Every row gives one point. To make a cloud, some directions were put in groups of two or more. Within a group, all points are equally far from the middle, so they leave a hole (a ring in 2 directions, a hollow ball in 3). The other directions are filled evenly. Then the cloud was stretched, turned, moved and blurred a little. How many holes are there, and how many directions does each take, smallest first?
In the rows, zero is written as 128.

Cloud, 22 rows:
[[111  91  96]
 [126 181  94]
 [ 74 167 163]
 [ 99 180 139]
 [ 98 179  94]
 [155 151 155]
 [156 116  82]
 [132 178  96]
 [142 172  87]
 [145 103 113]
 [ 83 173 127]
 [143 172 104]
 [ 78 169 169]
 [120 182 168]
 [ 67 149 164]
 [ 88 175 101]
 [ 75 168 140]
 [122 183  96]
 [151 113 163]
 [160 130  95]
 [125  93 102]
 [ 67 145 121]]
Holes: 1 (2)

Cloud (31 x 4):
[[ 62 176 138 159]
 [172 131 122  94]
 [149  82 100 175]
 [166  78  94  81]
 [134 158  90 167]
 [126 168 170 170]
 [105  94 194 167]
 [ 85 165 130 118]
 [113  84 172 125]
 [107 143 173 138]
 [170  84  92 142]
 [141 145 104  80]
 [150 126 119 187]
 [ 77 133  89 184]
 [132  91 142  87]
 [165 164 156 111]
 [148 163  74 171]
 [192  91 151 100]
 [190  90 160 110]
 [122 115 169 116]
 [ 82 129 109 111]
 [145  76 122 161]
 [168 148 140 179]
 [ 84  93 150 150]
 [ 98  71 112  82]
 [ 99  65 119  68]
 [105 176 113 143]
 [173  88 141 184]
 [152  91 139 100]
 [143 128 151 174]
 [171  88 163 117]]
Holes: 0

Cloud (32 x 4):
[[168  82 137 103]
 [112 118 109  81]
 [174 171  53 104]
 [127 178 140 153]
 [124 123 108 155]
 [133 147  93  85]
 [100 188  91  91]
 [ 66 125  95 108]
 [148 153  68 110]
 [125  92 167 107]
 [ 96 138 170 145]
 [ 75 147  76 114]
 [164 109 118 182]
 [109 192  91 119]
 [ 70 157  83 170]
 [ 99 160 130  89]
 [ 98 192  97 136]
 [116 104 103  95]
 [108 128 135 102]
 [150 167 143 119]
 [115 189 158 158]
 [141 143 161 108]
 [167 183  67 140]
 [157 174 117  77]
 [140 180  75 151]
 [120 174 131  98]
 [133 186 148 139]
 [100 147  68 157]
 [ 88 180 104 137]
 [191 180 142 145]
 [170 172  52 111]
 [ 85 128 112  93]]
Holes: 0

Cloud (55 x 6):
[[179 154 158 109 115 100]
 [ 92 127 137 142 206 170]
 [116 148 102  68 141 142]
 [136  97 122 163  60 105]
 [ 87 119  88 161 141  82]
 [187 150 127 105 127  96]
 [129 197 162 128 112 119]
 [146  58 101 102 139  97]
 [ 86  91 102 164 189 114]
 [168 149 168 145  96  85]
 [ 78 107  77 158 156 142]
 [ 94 107  88 133 192 160]
 [156  83 143 134 152 186]
 [132 138 132 131  78 178]
 [174 145  91 145 164 107]
 [155 184 144  97 131 111]
 [ 95 137 166 110 179  87]
 [121 170  94 167 107 118]
 [150 150 160 149  62 122]
 [ 58 129 174 111 125 150]
 [ 72  89 145 193 157 119]
 [ 74  74 119 162 184 144]
 [154 127 175 131 168 175]
 [182 131 120 112  93  89]
 [166 116 139 184 122  76]
 [ 77 162 162 166 168 107]
 [129  69 177 183 162 143]
 [ 77  94 147 143  69 123]
 [ 61 126 163 182 159 125]
 [ 74 128 111 165 106  84]
 [130 129 105 193 152 167]
 [ 77 120 138 153 196 172]
 [128 125  92 173 117 175]
 [176  75 137 114 168 133]
 [ 93  71  92 134  93 111]
 [179 132 131 141 101  72]
 [154 172 129 110  81 121]
 [136 135 162 197 157 171]
 [133 165 141 171  73 141]
 [111 176 138  76 139 111]
 [135 106 144 148  50 121]
 [143 176 160  95 154 133]
 [ 56 108 125 114 114 166]
 [173 113  97 175 164 128]
 [ 60 148 138 116  88 134]
 [ 72  68 143 177 161 146]
 [ 97 163 170 167 171 167]
 [ 98  88  78 144 139  82]
 [148 170 181 152 165 137]
 [ 88 170 127 132  85 158]
 [ 98 169 165 138 108 179]
 [149  84 114 133  81 160]
 [152  86 179 143 158 170]
 [153 112 186 169 164 164]
 [150 104 117 158  75  78]]
Holes: 2 (2, 4)

Cloud (46 x 6):
[[131  95 122 120 200  94]
 [ 80 127 165 119  98 154]
 [171 116 108 167  67 127]
 [158 127  71  69 165 131]
 [151  79 161 116 167 156]
 [171 117 119  93 196 148]
 [129 152 167  90  68  88]
 [113  74  91 153 137 142]
 [181  91  96 147 142 103]
 [192 131  89  92 119  84]
 [ 82 127 165  91 121 157]
 [125 182  94 141 139  85]
 [104 131 111 187  88 151]
 [156  60 104 149 121 125]
 [211 153 139 113 157 167]
 [130 195  90 121 140 103]
 [ 87 138 103  99  78 136]
 [125 175 132  94  76 154]
 [ 99 133  88 177 100 143]
 [ 82 117 121  87  86 147]
 [143 114 157 143  62  94]
 [177 196 124  92 121 134]
 [129 138 186 172 134  91]
 [195 121 100 191 116 154]
 [144  97 153  87 166 176]
 [132  85 112 156 166 192]
 [100  86 100  90  86 151]
 [ 96 141 108  70 100 162]
 [100 131 127 157  62 172]
 [116 127 141  60 159 166]
 [ 97 124 104  57 107 135]
 [131 176 152 109  97 192]
 [142 141 128 118  72  55]
 [135 147 192 146 110 150]
 [179 113 129 179 123 107]
 [174  97 177 157 127 125]
 [144 164  95 141  91  87]
 [190 131 142  53 139 130]
 [198 166 151  96 160 120]
 [167 186 109  96 110  90]
 [119 161 133 176 155  96]
 [153 128 134 108  65  65]
 [112 151 134 118 182 185]
 [144 102 112 117 201 112]
 [136  90  86 146 172 137]
 [142 101 126  47 119 161]]
Holes: 2 (2, 3)

Cloud:
[[127 167 150 207 190 143]
 [151 107 143 112 156  84]
 [144  79 134 101  85  91]
 [170  72 144 143 138 138]
 [172 160  67  80 174 127]
 [117  75 103 111  83 147]
 [139  54  72 158 121 103]
 [203  98 133 159 168 154]
 [200  91 114 140 158 147]
 [162  98 179 112 161 179]
 [126 145 173 121 137 206]
 [205 103 118  77  94 105]
 [148 159 146  90 139 135]
 [ 99 112  97 150 140  86]
 [132 123 106 130 166 114]
 [178  99 200 103 154 133]
 [152 112 121  72 145 134]
 [ 89 151 141 103 157 112]
 [136  73 123 104 108 141]
 [129 114 155 169 137 128]
 [130 111 123 193 133 174]
 [184 151 150 167 140 109]
 [173 148  86 137 142 146]
 [135 162 140 173 181 118]
 [146 150 152 148 103 157]
 [172 113 120  65 100 118]
 [155 131 106  55 126 112]
 [139 113 108  94 135  70]
 [118 115 134 143  77 151]
 [173 143  71  96 175  88]
 [138 149 187 124 193 184]
 [198 127 128 138 120 217]
 [185 125 150 124 161 165]
 [113 130 104 138 184 113]
 [128 137 149 176 175 190]
 [137 122 111 203 161 131]
 [116 121 148 214 154 183]
 [171 152 158 178 186  91]
 [110 160 165 141 148 104]
 [ 71 155 181 163 158 143]
 [157  87  75 142 153  76]
 [127 106 129 197 148 157]
 [174 131 136  95 117 148]
 [142 142 135 212 135 130]
 [130 119  87 138 175 200]
 [164  52 143 136  96 183]
 [212 114 147 118 109 173]]
Holes: 0

Cloud (78 x 8):
[[147 105  81 103 184 109 140 112]
 [ 81 102  88  46  96 114 156  98]
 [103  29  86 120 103 146 173 144]
 [116  92 146 139 156 113 126 158]
 [160 119 116 118 185 182 141 121]
 [134 133  71  54 120 104 126 135]
 [ 92 117  87  43 105 118 126 169]
 [110 168 148 152 106 112 157 137]
 [123  59  82 109 104  72 131 101]
 [133  68  99 149 114 147 147  95]
 [122  92 104 162 153 103 138 102]
 [120  61  96 135 104 127 162 179]
 [138 137 125  93 152  84 157 115]
 [114  12  96 126 143 133 150 119]
 [120  67 156 155 118 139 119 174]
 [ 74 120 113  87  61 111 181 143]
 [ 93 144 115  78 108 157 205 138]
 [103  46  83 116 113  97 151 114]
 [ 84  79 106 112  64 125 193 112]
 [136  95  63 106  75  67 164 139]
 [115  83 137  91 105  94 125 164]
 [ 68  58  98 111 140 126 113  89]
 [144 124 142  79  94  95 158 145]
 [140 118 138  43 130 187 118 154]
 [ 86  72 106  76 139  70 116 120]
 [ 82  92 131 135  66  83 140 160]
 [ 84 132  82  97 141 141 115 159]
 [149  74  93 105  94 114 136 166]
 [119 139 116 125 115  67  90 197]
 [137  96 144 134 123 187 118  90]
 [ 82  87  80 118 153  97 159 136]
 [161  55 147 144 103  79 127 157]
 [ 75  76 101  96  90 168  95 149]
 [128 101  93  71  97 174 118 159]
 [ 80  61 140  79 130  80 111 163]
 [146  43 106 132 111 101 114 152]
 [116 108  84  67  78 128 167 119]
 [138 191 156  95  89 147  93 151]
 [123 117 163  78 102 184 110 146]
 [104  66 128 109  94  71 108 142]
 [142  37 105  95 124 141  97 135]
 [ 90 139 151 135 143 133 150 107]
 [ 71 118 120  82 123  86 143 134]
 [161  69  94  79 138 100 111 120]
 [126 106 159 148 117 110 126 148]
 [188 131 147 119 150 177 116 143]
 [ 91  66  93 107 139 172 164 144]
 [163 143 155 125 128 129 123 183]
 [121  43  91 109 127 104 133 142]
 [165  39 115 142 155 139 112 175]
 [143  84  75 108  79  86 126 169]
 [160  95 135  97  75 162 103 111]
 [107 120 116 177 130 135  96 154]
 [103 139 145  27 113 115 147 174]
 [ 98 109 167  99  89 189 168 143]
 [116  35 104 154 108 135 169 158]
 [ 65  89 122 128 123 203 125 112]
 [129 171 191 105  81 119 131 171]
 [136  66  72  84 135 182 104  83]
 [128  80  55 119  57 122 109 127]
 [115 130 154 150 101 112 127  86]
 [ 81  67 140 104 117 100 134 169]
 [ 53  75 102 116  92 126 176 182]
 [ 97  47 102  69 101 128 157 162]
 [ 59  60  86 131 116 178 163  95]
 [132 115  99  44 104 174 143 122]
 [ 82  71 131 125 140 124 148 124]
 [118  62 112  89 143 107 143 168]
 [138 132  97  99 102 185 142 114]
 [163 117  85  77 106 155  98 183]
 [131  91 171 165 132 182  91 142]
 [ 70  55 112  87  96 120 113 132]
 [ 98 139 121 125  94 119 121 156]
 [101 117 102  73 103 176 119  83]
 [ 82  68 115  91  98 197  92 167]
 [ 95 120 114 109 143 105  88 140]
 [ 76  92  74 127  76  93 164 138]
 [101 112 160 123  90  95 153 131]]
Holes: 0
